Every row gives one point. Any point is a mix of the corners, with weights that add up to 1. It lies inside the corners' shape when no weight is negative. Is each point inside? If not, which corners have a negative weight?

Corners:
(1): [-25 -67]
(2): [-31   2]
(3): [10 14]
Points:
[  3 -28] -> outside (2)
[-26 -37] -> inside
[-1 -6] -> inside
[-18 -44] -> inside
[-30   0] -> inside
[-28  -2] -> inside
[-23 -56] -> inside
[-25 -56] -> inside
[-8 34] -> outside (1)

Corners:
(1): [ 23  16 -34 -29  41 -62  29   1]
(2): [-30  -8 -25 -31  38  38 -61   0]
(3): [ 37  -5  55 -26  -9  33  -9  -2]
(4): [-30   2  33   8  38 -29 -40  25]
(5): [ 31 -13 -65  41 -80  57  47  20]
(6): [-38 -34  38 -34  11  -4 -34  47]
(7): [ -1  97  33 -97  19 -66  34 -15]
(8): [-38 -20  20  17  63 -27  15 -29]
(9): [ 13  -3 -28  11  -5  25  42  39]
Points:
[-19   7  36 -30   2   4 -40  17] -> outside (1, 8, 9)
[-22 -10  19 -18  16  -9 -14  23] -> inside
[ -7 -23  -4 -17  22  20 -23  -6] -> outside (4, 7, 9)
[ 13  38   1 -27   7 -21  18 -20] -> outside (6, 9)
[ 18 -20  17   9  -2  10  15  12] -> outside (2, 7)
[  4  -3  -4 -10   4   6  19  11] -> outside (4)
[-21   2  25   0  30 -20 -27  20] -> inside

Corners:
(1): [ 18  26  26 -43 -35  25 -34 -30  33 -15  36  10]
(2): [ 12   9  17  12  35 -48   3   0  51  17  -4  23]
(3): [ -27   17   72   16   45   13  -25  -30   64   -5 -100    4]
(4): [ 13  32  -8  37  31 -85  14  11   5 -12 -51 -16]
(5): [-13 -50 -51  21 -22 -11   4 -12  -7 -38  53 -21]
(6): [-41  47 -19 -30 -40  34   1 -58  24   3  25  37]
(7): [-28   2 -44  42 -12   4  12  -3 -21 -25  80 -54]
(8): [  17    0  -21   73   21  -20    0   -7   17   44 -110   21]
(9): [ -1 -11  20  55  68 -29 -23 -46  -5 -10 -74  52]
(10): [  8 -19 -60  43 -69  21  62 -42 -18 -10  72 -38]
(11): [ 19  44 -21 -65  12  24  12   1  46  -7  27   8]
(12): [  0   0  28  26  16 -69  21  37 -20   6 -70  39]
(13): [-13 -61 -64  -5 -24   7   5 -38 -35   0  91 -50]
Points:
[ -4  15   8   4  16  -9   0 -14  29  -1 -24   5] -> inside
[ 11   8  -8  14  15 -16   3 -14  25   3   6  -8] -> outside (5, 6, 12)
[  1  -4  -4  27  12 -13  -2 -10   8  -8 -24  -5] -> outside (2, 6)
[-10  -1 -12  13  -8  -2   9 -22   5 -14  23 -13] -> outside (8)
[ -1   3  12  18   8 -40  11  12  -5   0 -35  21] -> inside
[  0   6 -17  16   2   6   3 -36  15   2   6  -2] -> outside (5, 12)
[  1   6  -7  13   6  -2  -4 -26  15  -7   3   1] -> outside (12)
[ -4  45  17 -11   4 -12   2 -18  31  -9   0  11] -> outside (5, 8, 13)

Corners:
(1): [-69 -45  -7  25 -12  18  13 -13 -54  -6 -27 -42 -15  40  13  27  24 -24
  -6 -56]
(2): [  6 -61  83   1 -78 -27 -34 -34  31  34 -50 -15  12  64  31  53   6  23
  49  -6]
(3): [-47  26  16 -12 -94   0  25 -23   2  -8  23  43  37  58  23  11 -34 -52
 -16  30]
(4): [ 14  21  19 -24  15 -54 -12   9 -13 -29 -16   7  16   0 -63  38  -2  62
  55  -5]
(5): [  5  10  72   2 -95  25 -10  23 -32  15   9  40   9  65  15  55  10 -43
 -23 -19]
(6): [ 42 -21   2 -23 -28   2   8 -29  16 -11 -10 -33 -14 -20 -19 -37  -7  19
 -29  19]
(7): [-23 -46 -11 -32 -22 -15  15  27 -10  -5  12 -11 -33 -31 -39 -42   6  42
 -26 -14]
(8): [ 41 -58  13  33  53 -30  13  38  13  42 -27  43  -5   7 -20  30 -20 -33
  -8   7]
(9): [-15  20   8 -20   9  25 -59   8 -30  36   9  19 -18  50 -19  32  11 -46
 -38 -40]
(10): [-31  11  15  31 -15 -10  -6  -7  15 -13 -48  37 -31   2 -33 -13   1 -19
 -15 -44]
(11): [  9  22 -30  42  24 -45  29  27 -34   2  16   1  56  57  29 -27 -14 -10
 -42 -39]
(12): [ 21   3 -27 -42 -51   4  -7 -34 -43 -47 -14  30  53 -33 -38 -42  20  35
  24 -46]
(13): [-11  27 -32 -60 -57  15  25  27 -28  37 -27  45 -30 -29   5  -7   6 -30
  53  34]
(14): [-20 -26  20 -40 -53 -45 -26   7  49 -27 -19   0  34 -21  49  11 -49   5
  -5  16]
(15): [  8  16  41 -48   1  16 -31  16  22   7  -4  10 -17  39 -14   9 -17  31
  47 -50]
(16): [ 34 -25  20   9  52 -64  20  27 -54  31 -29  20 -44  28 -25   5 -45  39
   8   3]
(17): [-64   9 -18  15 -17 -58   0  11 -64  28  49 -15 -44 -36  34  29 -57   0
  -1  -5]
(18): [ 33 -37  15   1   8 -94  -4   9  55  -8 -26  39   3 -16  -9  63 -55  44
 -10  -8]
(19): [ 38 -26 -10  -3  -2  30 -62  67   8 -10 -53  71 -40  -1 -55  21  29 -13
  44  10]
(20): [ -8 -49  23  12  25  16 -22 -15  11  14 -22   7  29  11  48  27  -5  56
   2 -42]
(21): [-80  24 -32  -9 -38  46 -35  -2 -55  -4 -37 -23  18 -17 -20  41 -50 -11
  32 -39]
Points:
[-20   2  13  -9 -47  -5   0  -3  -3   0  -2  25  11  29   5  15 -19 -16
   2   2] -> inside
[  8 -19   4   0   2 -17   3  17  -6  14 -13  17  -4   8 -10   7 -12  -2
  -3  -9] -> inside
[ -1 -14   9  10  -6 -32   9  17 -19  13 -10  26  -6  15  -3  19  -8  12
  21 -14] -> outside (6, 9, 14, 21)
[  0 -12   2  -1  -8 -11  -4  10 -16   7 -17  12 -10   8 -14  12 -10   5
   5 -13] -> outside (14)

Corners:
(1): [ 60 -40 -50 -34  44  -3  25  19 -69  31  -3  25  66  23  20  15 -25  23
 -38   5]
(2): [ 28 -53 -50 -55  48 -45   8 -44  33 -59  66  40 -13 -37 -14 -43  11   6
  57   3]
(3): [ 16 -50  11 -30  77 -34  -8  43 -30  44 -30 -40   5  40 -59  29  26 -21
  52 -39]
(4): [ 32   1 -27 -31  40  25 -52 -20  27 -28   0 -67   0  29 -17  39  59 -47
 -15 -32]
(5): [ -9  -2 -10  52 -14  33  62  21  20  -6  33  40  74  43 -50   6  14  37
  55 -11]
(6): [ 44   0  11   4  65 -44  -4 -10 -51  -6 -23  13 -45  20  22 -31   8   1
  25   5]
(7): [ -5 -31 -17   9 -20  77  72   2  -7 -34   1  66  31  -8   6 -30 -34   9
   3 -25]
(8): [-61  38  49  40 -31   8  24   9 -17  45 -18  -4  43 -24 -12  51  -4 -50
  38 -36]
(9): [-23 -14  22 -29 -14 -56 -26 -49  50   6  43 -42 -55   1  15  11  76  10
  41 -31]
(10): [ -1 -75  19  14 -41  66  11 -27   9 -26   4  43 -38  -2  53   9 -30  35
 -23  42]
(11): [ 10   8 -17  -1 -31 -34  19  -9 -22  -3 -41   6 -44 -13  -7   2  13 -22
   1  18]
(12): [ 13 -26 -74 -14 -16  73  87  18 -37 -42 -35  40  45 -26  75 -17  19  -2
 -13  19]
(13): [-40 -62  -6  35  -2  33  23 -11  22  11  -1 -37  31 -25  -7  -5  68 -23
 -25 -61]
(14): [-20  27  21  19  43 -46  48 -25  -4  22  64   0  38  15 -71  36  42   1
  47 -28]
(15): [ 11 -66 -15  10 -20  44  13  27 -27 -21  20   3  -7   9  42  28 -17  38
  16 -19]
(16): [-29 -57  14  -5 -44 -14  12  56   6   3 -30  28 -11  14 -43  40  49  -8
 -54 -13]
(17): [ 56  22   0  24   8  34  48  15  25 -24  29 -49  15  49  17  24   5  -5
  17  10]
(18): [ -7   8 -20 -40  57 -51 -46   0 -43  16 -36 -36  18  -7  -2  24   6   1
 -24  -2]
(19): [ 15   9 -48   0 -16  25  36  26 -47  26  37 -22 -37 -16  21  14 -17 -64
 -41  46]
(20): [ 55  16 -15 -49 -41  49 -36   0 -13 -48 -15  -9 -98 -42 -57 -36  24 -68
 -32  49]
(21): [-36 -30  34  21 -57 -28   7  -3  -9 -18  18   3 -28   0 -50 -26  -3 -34
 -20  31]
Points:
[  7 -19 -15  -9   7  11   8   4 -14  -6  -5  -6   5   1   3  13  15 -10
  -4  -6] -> inside
[  8 -20 -14   0   1  24  24   1 -12 -12  12   5   9   0   1  -1   2  -6
  10  -2] -> outside (11, 16)
[-32 -11   5  26  -6   8  27  19 -19  17 -17  -6  24   3 -23  20  22 -24
   3 -28] -> outside (1, 2, 9, 10, 17, 20)
[  8 -17  -4  -3  -8   2   8   1  -3  -8   5  -1 -16   1 -12   1   7 -14
   2   2] -> outside (12, 14)
[ -5 -31  -9 -17  -9  -2  19   8 -28 -10 -15  21 -28 -18   6  -3  -1  -8
   6   6] -> outside (1, 4, 5, 13, 17)
[  7   1  -2 -13  10 -10 -10   0   4  -3   9 -27 -25  -1 -31   9  33 -25
  14 -13] -> outside (1, 10, 12, 21)
[ 17 -18 -15  -7   9  17  13  -7 -11  -8   4  -1  -3  -1  11   6   6  -2
   7   1] -> outside (16, 21)

Corners:
(1): [ 28  10  27 -10  38  12 -34  35  25 -15  11  17  71  21 -27  40  62  95
  12  65]
(2): [ 14 -11  43 -43  24 -47  18   7   5   8  29   6 -11  33 -25  51  84   6
 -25  70]
(3): [ 23   6  34 -23  24  27  15  31 -15  12 -32 -12  27  10  35  31 -35 -12
 -54   5]
(4): [-54 -12 -27 -57  -3  59  -5  -8  40  46 -36   9  16 -41  12 -43 -33  36
  23 -68]
(5): [ 15 -18  26 -62  62  -1 -26   4 -17  31  14 -40 -10  14   0  65  28  31
   5  80]
(6): [-47 -46 -37   7 -29  46  -2   1  36  32 -11 -39  12 -30 -30   4 -34 -36
  10 -27]
(7): [-24 -29 -18  -8 -14  31  33 -68  73  -2  31 -64  24 -35  48  -8  -3 -42
  48 -13]
(8): [-41 -18 -53 -78  -6  34 -17   6  42  25  39  11  28 -17 -40  29 -29 -33
  50 -43]
(9): [ 13  43 -35 -14   1 -36  -4  39  13 -15 -44 -10  33 -17 -27 -26 -23   5
 -35  34]
(10): [ 24 -22 -36 -11  46  33 -20 -27  14 -31   9   8 -15  34 -20   1  31  15
  -5  25]
(11): [ 11  24   4  23 112 -14   8 -12  -1 -27   6  12  22  20  18  32  94  14
  27  58]
(12): [ 15  20 -22   6  42  47  11  20 -22   2   4  14 -16  35  39 -71 -11   0
  -7  11]
(13): [ 22  24 -35  27  58 -17 -12  33  58 -14  -6 -16   3  19  21  22  30  32
 -26  58]
(14): [ 17 -16 -29  11 -17  26 -10 -18  68  21 -10  -8   5 -70  45 -22  18 -50
  31 -17]
(15): [-17  22  26 -17 -13 -45 -40  -4  -1  -4 -32 -28  18  23  72 -20 -58 -33
  -2 -15]
(16): [ 38 -41 -14 -48  20   8   9  13  40  58  43 -29  23 -55 -59  20 -37   0
  -7 -40]
(17): [-41 -17 -32  -5  10  39 -13 -17  35 -20  47   6   5 -47  -3 -23 -23 -19
  -3 -20]
(18): [ 15 -13 -22  12  26 -50 -17 -36  -1  35  31   3  38   6  24  45  68  23
 -15  59]
(19): [ 12  76  16  18  45  21 -13 -32  14 -26  41  10 -26  55 -27  31  77  38
  -7  66]
(20): [ 21  11  -4   8  -7  -8  72  12  17  17 -22  34  -9   7  15  18 -63 -20
  26   3]
(21): [ -8 -12 -32 -36  -9 -23 -12  17 -41  -8   2 -21  20 -20  48   4   4  43
  -6 -62]
Points:
[  8   3  -8 -23  30  11   6  15   8   5  -1 -10  10  11 -13  21  13  21
  -4  21] -> outside (14, 15, 17, 18)
[-20 -27 -31 -32  -5  21  14  -8   7  29 -24 -14   6 -26  22  -5 -11 -22
  20 -24] -> outside (1, 13, 15, 16, 17, 19)
[ -8 -20 -12 -17  14   9  -5 -12   8  -2   4 -10  20  -6   8 -14  11   8
  -9  -7] -> outside (5, 8, 13, 14, 19, 20)
[  0   1 -13 -12  19  18  -3   4  17   8   0  -6  15  -4  10   2  -7   7
   1   4] -> outside (2)

Corners:
(1): [-36  15  -1  10  12   1 -38  29  -2 -12  -8 -10   0 -13 -11 -10 -32  -5
 -57 -17]
(2): [ 58 -15 -13 -28  16  -2 -37 -10  -5  -4  -1  -1  22  -3   5  -5 -13 -43
 -79 -54]
(3): [-24 -51 -23 -14  19 -21  -3  34   8   3  73 -17 -55  -6 -31 -29  -4  14
  25   4]
(4): [-21   8  -6 -23   3 -15 -25  -6  30   6 -10 -12   0 -13 -32 -56 -52 -15
  10  24]
(5): [ 17  23  -5   0  17   7 -28  37  -8  14  -9  19  20  -4 -12  16  11   9
 -23  -4]
(6): [-37  21 -37  -5 -63   9 -28   9  -9  76  20 -42  -8 -10 -17  14 -29   0
  26 -32]
(7): [ 46 -19 -18   0  13  11 -16  32   6   7 -15 -17 -18 -17 -22 -42 -28  16
  32  11]
(8): [-31  14 -44   4  16 -23 -15  24  -1  38   3   1 -33  -1 -27  -3   1  15
 -20   3]
(9): [ 15 -61   6  25 -35 -11 -22  29 -14  50  19 -10 -15  19  -4  -5   8 -22
  28  -2]
(10): [  18 -117   24   16   37   14  -10   28   59   40   15   14  -36  -21
   22  -13  -14   -7   17  -13]
(11): [-22 -14 -24  -1  17  65  -3 -16  -1 -33 -16 -16  -9  -6  -7   2   2 -27
  16   3]
(12): [-43  16 -35  59  13 -14  78  29   4 -23  65  -2 -16 -21  18   7  28  -8
  -2 -33]
(13): [-15  19   2   7  -9 -22 -27  23  34 -16  -1   5  -3   0 -16   7  16 -32
  -1 -84]
(14): [ 83   1  20 -32 -34  32  39  22 -21 -18 -29 -15  24  58  44   4   0  -9
 -37 -17]
(15): [  26   10   -7  -18   21   -4   -6   28   12   -5  -15   -6   -9    0
   27  -19 -101  -28   29    6]
(16): [ 75  21   8 -41  -3  59 -11 -41 -20 -21 -18   8  27  55   1 -49 -23 -42
 -39 -28]
(17): [-11  20  25 -12  34   7  51 -31 -10 -20   3 -39   6  -3 -16 -22 -16 -21
  24 -30]
(18): [ 33  28 -32 -33  23  27  -7  32  23  -2 -40 -18  31  62  15 -20  -6 -28
   3  -2]
(19): [-51  13 -27  38   6 -28 -12  22  32 -14  35 -21 -24  19 -36   4  -5  27
  34  13]
(20): [-19  -2 -11  43  12  17 -30  18   7  26 -13 -16  14  12 121   0  -5  -8
  27  -3]
(21): [-16  29  10  -1  41  16   0  20  18 -15  15 -39 -21 -19 -10  -4   3 -20
  23  16]
Points:
[ -1  -4 -15   5  19   1   4  17   8  -4  10  -3 -11  19   4  -2   5 -11
   0 -10] -> outside (1, 4, 6, 7)
[  0  16 -11   7 -11  -7  -9  28  -4  11   9  -8  -5   5   3  -5 -18   0
   4  -5] -> outside (2, 10, 11, 17, 18)
[  8  -3  -4  -3  -1   7 -25   9   9   9  -8 -10   3  10  -6  -6   0 -17
  -8 -25] -> outside (3, 12, 15)
[ -6  -3 -11  14   9  12 -14  15   7  10  -2 -12   0   3  35  -7 -10 -10
  11  -7] -> inside
[  7  10 -12  -6   5  -1 -12  14   1   4   6 -12   0   7   1 -11 -13 -13
  -8 -16] -> outside (10, 11)
[ -8   5 -13   0  10   8   0  14  15   3   4 -13  -8   5   0 -13 -13  -5
  19  -5] -> outside (1, 2, 9)
[ -3   3  -8   1   5  -5  -8  16   9   7  12 -10  -7  -6  -1  -9 -16  -6
  -8 -24] -> outside (9, 11, 18)
